Each row of a before or after table is a point. One or more steps were done to the points. Then noise was added and the rows were shuffled. The steps act on columns, c1 being the first. Write out the steps. A step turns or swaps two columns, mirrors them in a line or flattens them onto one, adds a multiple of one to another, or multiplies or shifts one. Angles are multiples of 10 degrees, from the lower column toward the higher: turns from -170 to 170, lines from 10 to 170 but not 90. Use the fewest steps. Two steps may share a column if one is a turn and the other turns, adds or multiplies; they go together, in the order done. Otherwise the lowest column goes first.
In the rows, zero is written as 128.

Before (13 x 2)
[[111 128]
 [163 139]
 [128 130]
 [119 140]
 [145 197]
 [102 124]
 [ 79 111]
 [164  66]
 [191 177]
 [115 187]
 [127 151]
 [112 150]
 [181  70]]
After (13 x 2)
[[196 132]
 [ 92  59]
 [149 136]
 [ 95 170]
 [195  86]
 [122 143]
 [178 159]
 [ 81  73]
 [115 151]
 [150  99]
 [143 150]
 [136 140]
 [129 129]]
Steps: turn c1 and c2 by -70 degrees

Before (14 x 3)
[[ 55 130 130]
 [ 80 178 146]
 [ 95 116  84]
 [123  98  93]
 [136 155 161]
 [ 77 105  98]
 [109 121 137]
 [114 122 175]
 [ 68 105 163]
 [122 145 182]
 [148 157 185]
 [ 96 117 100]
 [ 99  90  86]
 [137 168 130]]
After (14 x 3)
[[ 54 132 134]
 [ 91 121  91]
 [ 85  89  71]
 [ 61 107 178]
 [158 155 204]
 [ 71 105  88]
 [109 120 190]
 [ 95 179 152]
 [130 145 199]
 [145 157 172]
 [ 93 114  72]
 [147 166 135]
 [114  96  85]
 [109 124 141]]
Steps: add 0.3 times c2 to c1; multiply c3 by 1.3

Before (10 x 6)
[[139 167 113 100  84  86]
 [124 110 153  99 109  99]
 [ 69 120 179 203 148 194]
 [124 105 188 200 132 131]
 [167 126 145 109 108 128]
 [ 77  98 173 178 168 158]
 [ 78  95 205 194 105 168]
 [146 155 155 125 124 110]
 [109 141 210 140 128 116]
 [ 91 117 194 168 143 203]]
After (10 x 6)
[[128 107 136 203 147 133]
 [104 139 135 143 149 133]
 [111 100 144 179 175 187]
 [113 164 110 100  85  86]
 [107  93 128 194 134 189]
 [128 150 136 121 135 102]
 [143 113 140 168 161 213]
 [120 120 142 204 165 219]
 [110 109 131 100 117 106]
 [153 131 124 112 112  92]]
Steps: turn c1 and c6 by -40 degrees; flatten c3 and c5 onto the line at 70 degrees

Before (8 x 8)
[[168 137 112 136 131 149  81 126]
 [133 134 204 170 149 140 107 130]
 [146 146 123 157  94 164 187 146]
 [150 128 127 136 171 171 174 106]
 [140 116 100 107 127 158 125 215]
 [206 134 131 141  94 147 128 190]
 [148 156 155  98 165 130  96  99]
 [156 108 111 161 100 125 191 178]]
After (8 x 8)
[[162 157 107 138 167 133  83  99]
 [166 129 171 120 175 235 143 105]
 [166 140  78 134 119 179 132 126]
 [140 132 135 216 152 161 110 130]
 [143 106 182 123  85 122 177 178]
 [139 115 117  95 125 204 126 214]
 [186 134 127 138  60 176 136 191]
 [130 147 180 127  79 217 166 145]]
Steps: multiply c5 by 1.3; turn c1 and c5 by -20 degrees; turn c3 and c7 by -70 degrees; turn c4 and c7 by 50 degrees; multiply c6 by 2.5
